Each point is reached from the start by the listed moves, each made once or not at all, plus a little noise. Is the number of moves made odd or even? Then give how often each move was made.
In the rows, zero is written as 128.

Moves:
(1): [174 146 152]
(2): [137 137  87]
Start: [135 128 121]
Points:
[192 155 107] => even (1, 1)
[146 135  82] => odd (0, 1)

Moves:
(1): [162 159 155 134 116 132 130 121 119]
(2): [112 167 150 112 125 104 122 131 130]
(3): [117 104 157 121 129 114 129 140 117]
(4): [100 128 128 178 142 135 120 130 129]
(5): [138 129 121 114 149 119 134 125 115]
(6): [104 161 134 122 141 147 158 115 124]
Start: [ 96 120 130 123 142 116 147 120 125]
Points:
[104 169 207 105 129  85 143 131 109] => odd (1, 1, 1, 0, 0, 0)
[ 74 128 156  98 177 114 184 116  99] => odd (0, 0, 1, 0, 1, 1)
[ 51 195 211 151 157 108 165 116 107] => odd (1, 1, 1, 1, 0, 1)
[ 47 171 188  96 152  96 171 124 114] => odd (0, 1, 1, 0, 0, 1)
[ 86 186 155 155 178 137 176 101 103] => even (1, 0, 0, 1, 1, 1)

Moves:
(1): [153 146 140 127 154 107 129 141 136 132 114]
(2): [131 177 131 159 129 161 113 134 143 120 147]
(3): [132 119 183 135 105 174 139 136 111 134 113]
(4): [128 111 115 158 163 143 115 125 126 127 141]
(5): [101 126 130 117 150 133 141 121 123 152 119]
(6): [173 125 101 127 102 133 136 115 134 158 151]
(7): [133 145 126 146 133 119 179 145 128 129 124]
(8): [107 144 107 122 125 136 121 173 112 134 117]
(9): [125 107 125 142 128 127 123 142 164 134 121]
(10): [121 135 141 155 127 108 110 125 112 167 128]
(11): [127 103 150 116 139 132 131 159 133 134 180]
Start: [136 135 131 119 107 135 114 138 142 110 129]
Points:
[159 180 184 184 120 186 155 248 154 224 164] => even (1, 1, 1, 0, 1, 1, 1, 1, 1, 1, 1)
[160 195 120 197 177 155 138 224 134 212 201] => odd (1, 1, 0, 1, 1, 1, 1, 1, 0, 1, 1)
[162 160 155 167 178 166  92 187 166 112 200] => even (1, 1, 0, 1, 0, 0, 0, 0, 0, 0, 1)

Moves:
(1): [198 132 119 129 128 135 107 111 139 125 121 152 142 149 146 114 127 123]
(2): [112 163 130 135 147 138 144 122 104 127 114 139 132 138 103  93 123 121]
(3): [128 119 167 141 137 104 128 102 117  98 119 133  86 128 134 134 146 147]
(4): [128 106 124 154 166 143 119 149 111 125 136 132 131 141 101 117 139 115]
(5): [128 132 104 105 149 115 144 139 133 130 125 142 117 142 116 133 142 136]
(6): [126 125 133  95 142 198 146 124 128 143 118 135 121 104  84 141 125 123]
(7): [115 125 132 149 118 133 161 143 120 118 149 120 130 112 149 116 146 145]
(8): [126 130 147 130 110 115 142 174 127  99 123 146 133 140  99 123 142 132]
(9): [112 130 143 166 116 140 159 109 157 146 132 125 137 160 130 167 131 121]
(10): [135 136 173 116 140 118 145 134  86 173 121 151 134 149 116 135 139 124]
(11): [114 146 131 122 133 142 115 127 121 119 162 143 129 134 139 139 130 132]
(12): [119 123 127 141 119 110 130 123 111 129 124 161 150 116 133 119 132 125]
(13): [107 111 143 107 179 111 137 116 124 116 146 108 153 123 129 131  96 125]
(14): [114 106 113 117 117 138 143 136 100 133 116 120  98 149 143 108  95 131]
(15): [123 143 124 125 158 136 101 144 122 124  96 135 148 119 159 127 117 134]
(16): [126 136 100 160 112 119 138 120  86  96 137 108 144 132 149 162 102 155]
(17): [119 127 118 116 115 136 118 128 115 120 115 127 159 145 142 121 156 113]
(18): [135 107 126 116 118 129 128 121 143 124 132 133 136 137 121  93 149 189]
Start: [157 118 145  93  78 101 129 187 139 159 143 160  99 121  89 119 128 136]
Points:
[114 124 167 139 104 177 205 168  29 188 120 217 189 191  15 114 173 172] => odd (0, 1, 0, 1, 0, 1, 0, 0, 1, 1, 0, 1, 0, 0, 0, 1, 1, 1)
[120 159 163 154  63 181 199 188  18  71 107 237 146 185 131 114 136 176] => odd (1, 1, 1, 0, 0, 1, 1, 1, 1, 0, 1, 1, 0, 1, 1, 1, 1, 0)
[181 116 112 131 116  63 176 140 123 132 158 188 177 177 123 177  89 155] => even (1, 0, 0, 0, 1, 0, 0, 0, 1, 0, 0, 1, 1, 0, 0, 1, 0, 0)
[ 73 162 223 112 137  72 249 221  70 164 188 245 164 184  50 126 158 144] => odd (0, 1, 0, 0, 1, 0, 1, 1, 1, 1, 1, 1, 1, 0, 0, 0, 0, 0)

Moves:
(1): [157 126 125 148 135 136 136 115 111 120 137 144 127 119 115 107 120 118
 134 136 125 118 104 134 120 130]
(2): [144 140 150 119 110 129 140 115 153 154 134 132 124 144 123 121 108 135
 127 125 151 118 142 139 127 108]
(3): [109 129 142 132 147 140 127 112 135 123 144 124 118 124 129 122 126 132
 132 117 121 114 136 120 143 125]
(4): [116 131 132 147 125 115 114 110 137 122 127 121 122 131 129 134 122 134
 131 117 141 130 118 123 124 140]
(5): [124 125 131 125 143 130 126 122 134 136 129 114 130 125 128 126 136 134
 125 127 122 122 114 127 142 135]
(6): [137 152 124 127 130 133 122 133 146  98 138 117 151 128 139 151 114 140
 114 128 109 101 138 124 144 123]
(7): [137 136 122 127 143 117 155 113 123 141 144 136 125 142 131 130 153 150
 128 108 101 117 127 136 126 136]
(8): [135 123 126 138 145 137 137 145 130 138 117 138 114 124 138 131 125 120
 113 133 141 124 132 122 122 116]
(9): [111 122 110 132 125 123 127 125 139 129 127 135 148 144 109 122 132 111
 119 125 132 143 119 138 130 140]
(10): [147 117 129 148 122 134 134 129 121 146 127 135 147 133 127 141 124 135
 133 135 108 124 125 110 122 129]
(11): [145 137 154 141 109 123 111 147 135 136 139 132 140 131 140 131 150 118
 176 134 124 156 138 144 130 139]
(12): [124 128 122 119 131 125 105 133 127 134 133 141 136 130 110 115 139 135
 144 133 132 125 134 136 139 131]
(13): [117 136 138 131 130 124 132 135 133 133 124 141 144 135 128 120 129 130
 120 130 127 125 139 128 131 129]
(14): [105 132 111 126 136 127 106 153 141 129 134 120 115 164 112 118 120 117
 132 142 109 107 144 139 120 131]
(15): [118 138 135 126 106 134 131 116 133 144 150 146 122 113 122 139 130 120
 123 141 115 120 144 145 128 131]
(16): [134 122 133 117 153 114 123 141 124 129 113 153 120 120 104 132 110 127
 142 113 111 128 138 128 121 139]
(17): [134 134 124 147 125 142  94 132 118 136 116 130 119 130 139 110 126 131
 118 106 114 121 134 147 147 121]
(18): [128 109 137 122 120 114 127 120 147 128 124 132 136 135 132 134 138 139
 123 140 127 127 113 138 129 115]
(19): [128 124 135 129 124 134 118 114 141 123 113 146 127 135 139 135 125 123
 133 134 124 124 132 128 129 129]
(20): [131 133 148 141 135 133 131 125 144 133 119 129 121 134 115 131 144 120
 123 128 136 132 130 104 129 127]
(21): [110 127 131 138 129 126 129 110 101 148 127 112 129 135 125 146 123 139
 130 134 138 134 129 153 136 125]
(22): [122 116 132 115 139 141 131 122 144 129 147 112 133 131 131 104 128 153
 114 118 123 159 147 117 123 141]
(23): [122 134 121 105 154 124 132 123 139 127 100 134 154  99 121 134 130 146
 134 123 129 138 145 133 117 115]
(24): [114 135 118 136 133 135 145 135 134 124 122 127 121 123 114 133 129 126
 142 143 129 132 117 124 150 134]
Start: [126 123 130 123 114 127 116 131 111 125 121 131 129 114 132 121 136 116
 127 132 112 138 131 118 149 110]
Points:
[130 148 183 182 167 143 112 126 174 193  86 220 141 108 118 131 167 156
 162 108  45 175 196 114 157 143] => even (0, 0, 0, 1, 0, 0, 1, 1, 0, 1, 1, 0, 1, 0, 1, 1, 1, 0, 1, 1, 0, 1, 1, 1)
[152 118 168 162 128 138 122  18 198 205 123 188 171 137 100 103 166 174
 104 101  69 143 131 150 154 114] => even (1, 1, 0, 1, 1, 0, 1, 0, 1, 1, 0, 0, 0, 0, 1, 0, 1, 1, 1, 1, 0, 1, 1, 0)
[ 93 166 175 160  82 137  50  93 211 153 167 148 164 135 108 121 151 131
 165 134  97 108 136 185 249 114] => even (0, 1, 1, 1, 1, 1, 0, 0, 1, 0, 1, 1, 0, 0, 1, 0, 1, 1, 0, 0, 0, 0, 0, 1)
[ 41 108 151 138 182 176  85  72 184 186  98 159 144 106  92 111 176 155
 107 144 102 158 163 162 223 107] => even (0, 0, 1, 0, 1, 0, 0, 1, 1, 0, 0, 1, 0, 0, 1, 0, 1, 1, 1, 1, 1, 1, 1, 1)
[140 174 185 156 207 163 157 110 182 205 165 161 143 131  73 144 130 170
 170 145  32 104 202 141 177 119] => odd (1, 1, 1, 0, 1, 1, 1, 1, 0, 1, 1, 0, 0, 1, 1, 1, 0, 0, 0, 1, 1, 1, 1, 1)
[ 36 130 179 123 178 117 125 103 205 184 124 192 162 155  60 129 184 153
 178 135  43 177 208 175 171 143] => odd (0, 0, 1, 0, 0, 0, 1, 0, 1, 0, 1, 0, 1, 1, 1, 1, 0, 1, 1, 1, 1, 1, 1, 1)
[199 136 175 143 157 136  78 125 181 149 108 199 188 102 112 121  95 165
 184 128  93 145 188 120 133 117] => even (1, 1, 0, 1, 0, 1, 0, 1, 0, 1, 1, 1, 0, 0, 0, 1, 0, 0, 1, 0, 0, 1, 1, 0)
[ 99 111 154 160 119 103 120  50 142 196 154 148 156 178  93 135 149 175
 138 113 110 116 119 161 177 106] => odd (0, 1, 1, 1, 0, 0, 1, 0, 1, 1, 0, 1, 0, 0, 0, 0, 0, 1, 0, 0, 1, 0, 0, 0)
[126 165  96 136 168 137  94 149 168 150 155 182 155 186  49  47 104 148
 121 102  40  97 177 169 192 139] => even (1, 1, 0, 0, 0, 1, 1, 0, 1, 0, 0, 1, 1, 1, 0, 1, 1, 0, 0, 0, 0, 1, 0, 1)
[131 156 159 172  65 153 112 108 191 174 128 162 162 144  94 156 128 121
  97 152  83 112 137 136 205  84] => odd (0, 1, 0, 0, 0, 1, 0, 0, 1, 1, 0, 0, 0, 0, 1, 0, 1, 1, 0, 1, 0, 0, 0, 1)
[120 127 184 164 113 154 121  96 179 243 135 180 124 202 133 111 141 167
  77 144  61 106 205 165 160  85] => odd (0, 1, 0, 0, 0, 0, 1, 1, 0, 1, 0, 0, 1, 1, 1, 0, 1, 1, 1, 1, 1, 1, 0, 0)

Moves:
(1): [162 145 124 127 134 124 154 148 135 135 136 119 125 121 142 109 123 129
 123 127 118 137 127 137 118 150]
(2): [117 136 151 128 120 122 130 115 133 137 120 116 136 130 139 121 113 133
 136 135 137 134 140 124 139 127]
(3): [148 124 139 142 131 153 126 122 148 132 136 124 140 148 107 121 118 122
 158 114 128 121 110 131 103 132]
(4): [120 116 124 148 124 140 135 138 126 134 129 132 133 136 131 145 126 132
 114 115 122 133 134 135 122 117]
(5): [131 138 135 127 150 101 134 137 134 138 118 134 126 132 127 135 131 113
 143 125 117 123 110 124 134 119]
(6): [128 123 122 124 138 151 129 126 124 122 124 120 137 122 143 125 107 116
 130 148 137 115 129 118 139 119]
(7): [118 129 138 113 128 130 133 130 128 148 116 128 122 122 128 123 125 130
 123 120 129 127 127 130 131 127]
(8): [109 133 138 132 150 134 101 147 126 126 147 120 153 108 125 115 147 116
 145 140 149 118 136 131 114 140]
(9): [124 137 116 126 120 122 134 122 148 124 126 131 141 119 119 130 126 123
 126 111 139 125 137 129 127 127]
(10): [140 121 110 134 122 122 118 122 130 150 126 140 137 121 124 120 120 128
 130 127 138 130 137 139 130 128]
(11): [126 153 125 124 138 131 130 124 116 145 149 133 120 126 124 140 127 135
 135 127 132 126 131 118 117 130]
(12): [140 123 128 147 122 135 125 145  96 132 136 141 137 116 118 138 123 122
 131 109 143 122 118 123 138 148]
(13): [143 117 136 118 141 131 142 111 110 123 139 131 140 120 135 120 114 164
 125 114 143 124 129 133 127 143]
(14): [138 135 128 120 123 127 125 136 141 134 134 132 136 131 126 139 130 130
 114 144 129 131 130 120 125 130]
(15): [127 125 125 123 117 121 130 124 150 129 135 129 132 151 153 116 126 130
 142 139 142 105 130 113 116 144]
(16): [145 116 128 140 127 119 131 129 124 122 142 121 119 121 139 151 122 126
 127 138 116 125 113 144 134 122]
(17): [143 120 123 130 153 137 128 119 141 125 131 120 132 114 132 142 144 127
 129 139 134 129 153 130 134 147]
(18): [117 148 136 135 140 151 113 120 136 122 126 153 122 120 126 130 131 147
 124 134 127 117 110 137 119 132]
(19): [115 131 130 137 125 131 139 132 128 121 120 122 128 133 113 129 121 141
 143 144 125 127 118 128 128 142]
(20): [129 105 139 146 125 117 144  91 121 122 117 135 134 113 125 119 125 114
 122 140 141 127 131 123 101 126]
(21): [145 113 122 140 135 115 129 135 131 132 115 123 118 132 125 132 116 138
 128 115 164 132 123 128 126 134]
(22): [112 120 141 122 144 143 122 121 118 117 145 146 120 108 129 145 116 136
 144 131 124 160 127 145 129 143]
(23): [132 125 129 126 123 119 128 137 113 122 129 133 115 122 132 126 119 129
 132 138 119 117 154 129 126 122]
(24): [134 144 134 125 133 122 135 120 108 134 130 132 117 146 123 120 121 124
 116 137 140 121 133 148 128 133]
Start: [155 118 145 136 134 135 134 137 153 131 120 142 145 145 129 131 142 141
 121 108 128 131 140 136 137 166]
Points:
[162 157 164 137 126 129 188 141 162 175 109 133 152 152 143 112 108 145
  89  86 144 141 172 172 131 180] => even (1, 1, 0, 1, 0, 0, 1, 0, 1, 0, 0, 0, 0, 0, 0, 0, 0, 0, 0, 0, 0, 0, 0, 1)
[150 166 156 176 159 118 115 133 138 159 140 159 143 116 110 136  98 172
 152 149 206  97 162 182 113 193] => odd (0, 1, 0, 0, 0, 0, 0, 1, 1, 1, 1, 0, 0, 0, 0, 1, 0, 1, 1, 0, 1, 0, 1, 1)
[153 177 163 151 199 180 142 181  94 146 155 180 137  75 112 128  80 163
 155 126 210 113 148 173 110 249] => odd (1, 0, 0, 0, 0, 1, 1, 1, 1, 0, 1, 1, 0, 0, 0, 0, 0, 1, 1, 0, 1, 1, 1, 1)

Moves:
(1): [127 117 136 146 126 111 142 125 113 136 146 129 128 123 143 115 113 125
 130 125 119 132 130 121 134]
(2): [121 131 129 122 127 133 141 129 120 128 132 128 134 128 127 136 127 124
 123 131 139 131 120 126 121]
(3): [131 109 114 137 126 128 125 137 128 120 132 140 127 119 135 128 126 116
 132 147 140 133 128 125 116]
(4): [122 138 127 142 134 124 145 134 140 126 105 120 125 135 123 128 133 123
 112 129 123 121 141 108 123]
(5): [142 131 148 125 118 123 141 144 132 120 135 135 140 136 138 129 132 114
 132 134 124 136 139 131 133]
(6): [121 122 117 131 114 135 114 140 127 130 150 131 124 140 114 110 132 144
 145 111 128 132 137 119 143]
(7): [135 101 132 119 130 126 127 123 131 140 142 118 134 129 118 126 118 130
 135 116 139 140 123 128 120]
(8): [127 144 126 116 130 137 119 120 130 140 124 132 125 128 124 124 126 121
 112 127 132 132 136 130 122]
(9): [127 126 130 127 124 124 121 117 128 121 128 126 145 137 126 135 117 131
 132 115 128 125 142 127 121]
(10): [111 124 146 142 112 123 136 133 132 138 131 151 123 106 136 126 149 138
 130 128 125 140 129 129 103]
(11): [116 128 142 133 123 118 129 123 125 130 116 132 121 116 117 144 116 117
 135 144 131 110 126 123 130]
(12): [133 130 133 127 138 124 118 124 130 125 132 121 137 136 131 141 121 134
 126 124 137 130 116 127 126]
(13): [139 108 128 139 129 143 122 120 134 123 122 145 114 144 126 135 119 136
 130 124 129 134 121 118 110]
(14): [130 129 131 127 113 125 134 119 128 118 134 115 133 123 135 131 116 125
 129 117 116 127 130 122 115]
(15): [126 114 123 119 131 109 123 148 125 123 127 132 125 129 138 138 131 131
 118 116 109 113 115 120 127]
(16): [129 126 125 128 141 147 139 128 133 141 128 130 138 117 131 140 120 136
 129 126 125 129 132 128 120]
(17): [122 130 131 127 130 139 123 121 125 127 139 146 143 134 135 114 129 140
 110 142 116 147 125 120 126]
(18): [134 114 125 115 119 121 123 128 125 123 111 134 112 129 122 122 118 152
 139 135 143 111 128 127 125]
(19): [135 136 112 107 128 116 115 134 126 135 129 140 139 149 130 121 128 130
 122 143 121 146 116 122 121]
(20): [139 141 131 134 142 133 130 137 122 116 105 128 145 117 110 124 103 117
 128 137 134 137 132 146 108]
(21): [130 113 144 132 122 139 110 123 110 131 112 102 136 124 135 127 140 135
 135 137 120 142 139 126 116]
(22): [107 126 136 133 107 128 130 128 148 142 127 134 122 139 133 117 133 137
 117 130 129 116 133 132 112]
(23): [121 125 127 128 149 122 143 118 121 134 148 124 123 137 111 116 132 123
 123 145 107 123 149 109 116]
(24): [136 113 134 143 129 135 116 120 125 142 132 129 139 121 132 141 145 129
 113 121 119 121 132 125 121]
Start: [137 135 129 131 134 134 127 115 137 141 127 124 119 129 131 117 123 143
 133 127 126 123 126 134 126]
Points:
[107 104 148 144 145 113 144 119 160 150 130  95 156 150  84 129  59 155
 126 100  95  89 166  88  52] => even (0, 0, 0, 1, 0, 1, 1, 0, 1, 0, 1, 1, 0, 1, 1, 1, 0, 0, 0, 1, 0, 1, 1, 0)
[114 116 158 126 165 115 157 133 118 146 103 152 123  95  98 150  88 161
 135 156 123  97 123 121  53] => odd (0, 1, 0, 0, 0, 0, 0, 0, 0, 1, 1, 1, 0, 0, 1, 1, 0, 1, 0, 1, 0, 0, 1, 0)
[124  83 141 134 114 118 142 137 142 130 152 193 147 171 129 134  94 179
 122 159  90 135 144  42  27] => odd (0, 1, 1, 1, 1, 1, 0, 0, 1, 1, 1, 1, 1, 1, 1, 1, 1, 1, 1, 0, 0, 0, 1, 0)
[146   7 189 150  67 124  85 124 116 130 144 137 143 131 141 168 108 179
 166 105 135 130 130  88  35] => odd (0, 1, 1, 0, 1, 1, 1, 0, 1, 1, 1, 1, 1, 1, 1, 0, 0, 1, 0, 0, 1, 0, 0, 1)
[113 111 169 120 137 138 122 105 124 174 141 132 177 150 117  87 120 171
 103 179 109 196 129 121  18] => even (0, 1, 0, 0, 0, 0, 1, 0, 0, 1, 0, 1, 0, 0, 0, 0, 1, 0, 1, 1, 1, 1, 1, 0)
[132  98 143 169 124 110 145 131 138 163 130 163 154 154 102  96  83 143
 130 172 106 102 199  87  57] => even (1, 0, 1, 1, 1, 1, 0, 0, 1, 0, 1, 0, 0, 0, 0, 1, 0, 1, 1, 1, 0, 1, 1, 1)
[135  61 115 138 152 112 125 131  98 150 178 182 142 157 100  87  59 140
 129 169 102 165 108  77  64] => even (1, 1, 1, 0, 0, 1, 1, 0, 0, 0, 1, 0, 1, 0, 1, 0, 1, 0, 1, 1, 0, 0, 1, 0)
[166 111 161 142 141 185 120 137 123 132 118 119 165 150 118 132  93 160
 162 125 138 169 141 132  79] => even (0, 1, 0, 0, 1, 1, 0, 0, 0, 0, 0, 1, 1, 0, 0, 1, 0, 0, 0, 1, 1, 0, 0, 0)
[142  89 166 159 119  84 125 155 101 148 120 138 161 151 124  87 133 169
 128 137  61 134 193  82  53] => odd (1, 0, 0, 1, 1, 1, 0, 0, 1, 1, 0, 0, 0, 0, 1, 0, 0, 1, 1, 1, 1, 0, 1, 1)
[ 86  98 136 119 142 113 147 125 135 173 164 163 160 150  97 113 123 176
 110 133  79 141 145  59  61] => even (0, 1, 0, 1, 0, 1, 1, 0, 1, 1, 1, 0, 0, 0, 1, 1, 1, 0, 1, 0, 0, 0, 1, 0)
[131  56 165 162  78 124 113 135 110 140 164 182 167 136 178 116 101 171
 151 144  65 175 142  76  47] => even (1, 0, 1, 0, 1, 1, 0, 0, 1, 1, 1, 0, 1, 1, 1, 1, 1, 0, 1, 0, 1, 0, 0, 0)

Moves:
(1): [139 130 130 139 117 123 131 131 146 124 139 129 117 131 129 123 125 119
 132 133 131 128 121 128 134]
(2): [120 145 117 139 150 128 130 114 128 121 128 119 146 125 115 142 132 143
 109 126 140 139 115 139 115]
(3): [139 134 139 125 128 140 130 131 135 135 128 130 125 130 128 121 128 135
 122 134 125 134 133 131 118]
(4): [128 133 146 129 134 131 145 130 131 130 140 114 134 125 113 136 128 118
 125 125 143 148 118 138 117]
(5): [136 140 131 121 131 117 138 116 112 131 130 134 109 122 120 122 124 132
 117 140 123 142 134 111 113]
(6): [138 141 132 143 115 137 124 123 123 121 139 138 121 129 131 123 118 124
 125 133 126 129 137 119 123]
(7): [138 136 127 131 123 130 127 132 121 128 128 131 124 125 136 134 136 130
 136 131 137 127 128 127 131]
(8): [138 141 132 115 135 141 111 150 139 125 139 137 118 108 119 139 128 116
 145 140 125 122 142 147 139]
(9): [121 126 119 143 155 111 131 140 130 118 126 140 131 161 131  92 123 126
 130 150 123 130 118 145 107]
(10): [125 136 130 132 132 134 126 124 127 144 129 138 121 140 110 139 134 129
 133 137 136 138 127 129 111]
(11): [128 136 131 119 126 127 141 122 133 122 144 131 124 131 123 134 122 137
 132 122 131 140 137 135 128]
(12): [121 119 144 122 129 129 127 124 135 125 137 123 136 126 129 141 127 139
 138 135 127 132 126 125 137]
(13): [141 115 132 135 140 128 127 133 126 121 122 118 151 143 133 141 125 133
  94 118 134 125 138 123 141]
(14): [125 148 140 140 115 137 114 131 119 131 133 141 118 147 147 117 129 133
 117 120 134 126 113 116 139]
(15): [151 131 119 118 125 130 120 111 139 125 139 101 116 134 140 138 120 111
 137 123 124 122 150 124 131]
(16): [113 130 137 115 133 134 146 147 127 111 125 130 122 156 123 111 140 122
 132 152 126 138 121 129 117]
(17): [128 115 137 117 127 134 118 126 136 117 138 127 144 129 129 110 145 126
 117 131 137 128 147 114 132]
(18): [137 117 126 147 122 122 127 126 128 124 124 111 119 136 126 108 133 142
 128 110 115 144 128 114 129]
(19): [130 139 131 121 130 132 127 131 136 124 129 123 141 129 129 126 117 121
 137 137 135 140 139 119 134]
(20): [101 141 108 135 119 111 145 115 115 122 145 111 120 132 123 119 103 138
 128 141 127 113 132 136 128]
(21): [118 130 128 117 133 137 118 138 117 125 119 138 127 123 122 141 122 135
 133 137 148 122 124 130 108]
(22): [131 119 119 129 127 126 129 136 128 131 129 127 125 131 137 128 130 124
 128 133 129 138 123 125 125]
(23): [129 130 125 134 141 126 122 128 123 125 112 133 130 125 135 138 122 129
 118 138 135 134 140 138 124]
(24): [135 119 117 133 137 126 133 113 135 123 134 114 133 137 127 123 123 125
 131 130 132 132 115 137 147]
Start: [130 129 122 122 128 126 149 101 147 129 127 139 131 143 126 120 144 128
 157 103 119 120 128 119 133]
Points:
[174 205 148 137 120 165 118 119 115 134 149 192  60 156 121 129 133 160
 149 142 150 180 156 106  86] => even (0, 0, 1, 0, 1, 1, 1, 1, 0, 1, 1, 0, 0, 1, 0, 0, 0, 1, 0, 0, 1, 1, 1, 0)
[143 132 116 112 143 116 153  87 135  87 171 110 125 150  96 102 117 159
 131 127 138 137 171 112 146] => odd (0, 0, 0, 0, 1, 0, 0, 1, 0, 0, 1, 0, 1, 0, 0, 0, 1, 1, 0, 1, 1, 0, 0, 1)
[184 146 103 125 152 146 110  74 154  89 159 102 111 135 112 121 137 128
 145 125 134 158 165  95 116] => even (0, 1, 0, 0, 1, 1, 0, 1, 0, 0, 0, 0, 0, 0, 1, 0, 1, 1, 0, 0, 1, 1, 0, 1)
[137 178 173 138 185 137 174 133 130 106 123 158 120 249 101  83 128 156
 108 164 162 216 135 108  50] => odd (0, 0, 1, 1, 1, 0, 0, 0, 1, 1, 1, 0, 1, 1, 0, 1, 0, 1, 1, 0, 1, 0, 1, 0)
